Each row of a before or after table is a point. One or more steps were done to the points. Then noise was added and the rows were shuffled. The steps act on how far a point lies along the listed directions, d1 being the first. Name the steps. A step turns or swaps two directions, mirrors them in a line or flattens them onto one, adds a multiple of one to another, or multiplies one. Angles are multiples of 10 degrees, from the lower direction toward the higher: turns from -170 to 170, lines from 10 to 170 but not 90. Use the fewest steps. Two steps may share a direction if one is a turn and the other turns, adds or multiplies; they go together, in the order done. Otherwise the lowest direction goes first.
In the rows, 128 means zero.

Directions:
(1): [100 171]
(2): [171 156]
Before:
[[145 139]
 [112 200]
 [135 168]
 [114 181]
 [122 114]
 [ 34  75]
 [138 140]
 [121 169]
 [149 152]
 [ 83  86]
 [133 178]
 [ 96 154]
 [128 164]]
After (13 x 2):
[[ 70 175]
 [ 92  31]
 [129 159]
 [101 156]
 [ 86 160]
 [111 163]
 [131 147]
 [132 112]
 [ 98 171]
 [134 144]
 [ 87 128]
 [ 99 155]
 [120  66]]
Steps: turn d1 and d2 by -40 degrees

Directions:
(1): [ 90  77 159 145]
(2): [ 85 147  87 166]
(3): [ 95 117 103  69]
(4): [ 97 175 173 118]
Before, 10 rows:
[[136  78  92 124]
 [108 135 151 156]
 [117 107  91  98]
 [141 103 103 130]
 [119 126 137 166]
 [150 171 144 151]
 [106 133 148 140]
 [137 150 143 168]
 [138 122 156 142]
 [149 145 128 112]]
After, 10 rows:
[[189  79  97 171]
 [144 150 133 108]
 [ 82 161 171 126]
 [ 86 195 141  88]
 [ 80 159 124 104]
 [101 126 140 101]
 [ 66 161 163 121]
 [207   8  38 166]
 [ 88 126 119 129]
 [179  56  61 147]]
Steps: mirror d2 and d3 in the line at 170 degrees; multiply d4 by 3

Directions:
(1): [159 121  77 139 160 166 192 110]
(2): [151 158 112  69 184 129  84 106]
(3): [136  83 178 113 177  83 164 130]
Before, 12 rows:
[[ 56 124 227 136  81 108  49 168]
 [204 151  92  63 229 158 104  74]
 [172 158  68  63 188 192  82 104]
 [144  99 169 144 113  87 144 135]
 [170  94 131 143 169 117 185 133]
 [107  98 195 140 118  88 139 139]
 [116 137  86 145 107 159 123 135]
 [102 168 140  87 122 110  62 143]
 [127 144 121 163 117 162 115 148]
 [139 111 105 152 106 159 157 149]
 [137 143 103 176 102 131 134 136]
 [159 166  67 123 137 173 143 100]]
After, 12 rows:
[[ 91 113 179 124 115  81 116 156]
 [189  60 177 120 221 105 206 105]
 [127 176 127 102 126 129  65 118]
 [153 167 111 107 117 123  75 124]
 [141 127  90 147 113 168 136 141]
 [ 65 152 200 117  87 128  20 157]
 [123 128 133 172 115 154 129 153]
 [138 138 107 179 101 126 134 137]
 [150  34 179 137 177 119 209 148]
 [114 109 107 165 112 145 153 146]
 [146 100 124 167 130 136 219 125]
 [181 144  79 112 170 153 129 112]]
Steps: swap d2 and d3

Directions:
(1): [186 136  72 123  80 156 124  88 101]
(2): [153 114 111  57 159 109  93 110 181]
(3): [127 183 128 159  82 100 127 121 199]
(4): [123 144 186  71  86 182 147 131 135]
(5): [160 118 141 175 165 200 108 128 168]
Before (10 x 9):
[[110 124 137 105 111  83 132 133 121]
 [172 137  94 166 156 140  90 113 203]
 [104 126 186 103 133 145 148 146 107]
 [138  90 103  78 140  97 123 102 103]
 [125 120 147  93 128 140 121 128 115]
 [ 94 112 159 144 146 140 159 149  74]
 [137  97 101  89  81 116 142 119 103]
 [129 129 117 125 121 147 110 115 156]
 [168 143 156 121  75 208 157 124  75]
 [118 107 148 139 184 129 143 132 123]]
After, 10 rows:
[[141 130 143  82 100 152 146 117  84]
 [ 87 139 107  72  31  26 163 128 115]
 [145 128 105 116  99 141 148 110  78]
 [117 140  88  79  61  32 148  94 100]
 [ 85 124 118  55  78  25 153 131  63]
 [175 108 110 152 162 180 132 101 116]
 [134 139 133  98  95 132 126 117 114]
 [175 102 151 242 246 237  72 147 234]
 [161 181 182 147  81 193 140 132 181]
 [121 121 139 149 149 171 110 129 169]]
Steps: turn d1 and d3 by 100 degrees; multiply d2 by 0.4; multiply d5 by 3
